Rows are points. Each copy is the shape, with its points in the same order, stretched, turned, moved and blurred by noise. Say if it was mirrored as well.

Shape (7 x 2):
[[ 1.89  1.65]
 [-0.87  0.78]
 [-0.47 -0.02]
 [-2.01 -3.26]
 [-0.26  0.32]
 [ 1.79 -1.31]
 [-1.60  1.71]]
Copy 1 (7 x 2):
[[ 1.83 -0.74]
 [-1.28  0.00]
 [-1.05  0.74]
 [-3.31  4.17]
 [-0.80  0.28]
 [ 1.22  2.82]
 [-1.78 -0.94]]
Copy 1 is: mirrored
Copy 2 (7 x 2):
[[ 1.10  2.84]
 [-0.79  0.75]
 [ 0.27  0.49]
 [ 1.41 -3.64]
 [ 0.39  0.84]
 [ 3.10  0.23]
 [-2.04  1.33]]
Copy 2 is: only turned

Shape (8 x 4):
[[-0.89  1.17  2.19 -1.95]
 [ 1.12  0.08 -1.20  0.12]
 [-1.30 -1.91 -1.35  0.60]
 [-2.13 -1.41  0.73  2.53]
 [ 0.37 -2.36 -1.07  2.47]
 [-1.62  0.42  0.29 -2.59]
 [-1.90 -3.18 -0.46 -0.52]
 [ 2.75 -0.12  0.09  0.98]]
Copy 1 (8 x 4):
[[ 0.79 -1.92  1.61  0.86]
 [-0.72 -1.22 -1.90 -0.58]
 [-2.78  0.85 -0.38 -1.50]
 [-0.83  3.56  0.41 -0.82]
 [-1.25  2.14 -1.81 -2.57]
 [-1.58 -2.30  1.51  0.56]
 [-3.11  0.31  1.27 -2.44]
 [ 1.01 -0.73 -2.46 -1.44]]
Copy 1 is: mirrored
Copy 2 (8 x 4):
[[-2.69 -0.11  0.71 -2.40]
 [ 0.91  0.16 -0.03  0.04]
 [-1.00  0.38  0.73  2.93]
 [-2.40 -2.36  1.80  2.62]
 [ 0.52 -1.33  1.87  3.41]
 [-2.46  1.70  0.10 -1.15]
 [-2.16  1.69  2.44  2.86]
 [ 1.78 -1.39  1.48 -0.12]]
Copy 2 is: mirrored
Copy 3 (8 x 4):
[[-2.26 -1.01  1.25  0.95]
 [ 0.51  2.33 -0.29 -0.98]
 [ 2.08  0.01 -1.67  0.08]
 [ 0.06  0.60 -3.06  1.85]
 [ 3.09  2.66 -1.80  1.02]
 [-1.28 -2.18  0.87 -0.88]
 [ 2.34 -1.72 -1.63  0.36]
 [ 0.62  3.86  0.73  0.99]]
Copy 3 is: only turned
Copy 4 (8 x 4):
[[-0.66  2.88 -0.10  0.21]
 [-0.08 -1.55  0.45 -0.08]
 [-0.69 -0.96 -3.48  0.16]
 [-3.17 -0.38 -3.39  0.34]
 [-1.76 -2.85 -1.91  1.11]
 [ 0.69  2.60 -1.93 -0.31]
 [-0.52  0.34 -4.78  1.25]
 [-1.21 -2.21  2.18  1.02]]
Copy 4 is: mirrored
